Each row of a before or after table is a point. One or more steps were done to the points. Then noise was added and the rows were shuffled. The steps act on columns, c1 being the first. Name the steps. A step turns or swaps two columns, mirrors them in a line or flattens them onto one, adds a multiple of one to another, or multiplies or shifts one. Angles are multiples of 10 degrees, from the lower column toward the higher: turns from -170 to 170, lines from 10 to 170 but not 90. Use the fewest steps. Two steps may share a column if one is a turn and the other turns, adds or multiplies; they go together, in the order done. Otherwise the lowest column goes first.

Before (14 x 3):
[[-35,23,19],
[4,17,9],
[-1,5,-45],
[-1,-39,-24],
[-2,-16,-3],
[-1,49,3],
[-31,-19,-13],
[-9,-50,20],
[9,0,2],
[-31,-60,7],
[0,9,-29],
[-23,23,-8],
[12,-26,-1],
[10,-8,24]]
After (14 x 3):
[[5,3,-2],
[5,2,32],
[2,2,47],
[-27,-16,-17],
[-5,-4,9],
[-11,-8,3],
[-22,-10,25],
[9,4,-7],
[-49,-30,-11],
[3,3,-23],
[18,14,-7],
[2,-2,1],
[-31,-17,12],
[-15,-11,-20]]
Steps: flatten c1 and c2 onto the line at 30 degrees; multiply c3 by -1

Before (9 x 6):
[[2,-6,5,-15,13,10],
[-9,-9,8,3,-5,-60],
[-2,22,-4,-10,2,-13],
[-10,-10,-10,1,8,-2],
[-24,-1,3,8,12,-4],
[1,-1,3,1,-8,9],
[-25,-1,11,-10,-12,9],
[5,6,0,8,18,5],
[-15,-2,-9,6,1,8]]
After (9 x 6):
[[9,-1,0,1,9,1],
[10,-2,10,-15,-11,2],
[-4,-3,7,9,-10,-24],
[8,-4,-7,6,-4,-14],
[8,3,7,-10,15,-24],
[-13,25,-3,-10,-3,-2],
[-2,-9,-6,1,-11,-10],
[5,4,7,8,-17,5],
[-60,-10,5,3,8,-9]]
Steps: swap c1 and c6; add -0.3 times c4 to c2; mirror c3 and c5 in the line at 10 degrees

Before (8 x 9):
[[-17,3,-16,-3,-15,-7,0,-6,-3],
[-12,-9,-13,5,6,1,5,-8,-4],
[14,8,-10,16,16,12,-9,-18,12],
[-17,15,19,-7,7,-4,-1,13,3],
[-14,3,21,-6,-8,12,17,13,14],
[-2,0,-12,3,-5,7,-9,1,-13],
[12,8,2,-10,23,25,6,-16,18],
[-18,5,-23,0,-8,-12,17,14,-8]]
After (8 x 9):
[[-17,-8,-23,0,9,-23,-11,-19,-11],
[-23,0,20,-7,7,11,5,-12,4],
[-13,-7,21,-5,-14,-6,-11,-18,18],
[3,14,2,-10,-15,60,-12,13,23],
[-3,-15,-13,5,2,12,-8,6,-6],
[-15,-9,-16,-4,1,-33,-1,6,-3],
[-1,-1,-12,2,-8,-5,9,2,-16],
[6,16,-10,16,-6,38,2,20,16]]
Steps: turn c1 and c2 by 40 degrees; turn c5 and c6 by 70 degrees; multiply c6 by 2; turn c7 and c8 by -160 degrees; multiply c9 by 1.3
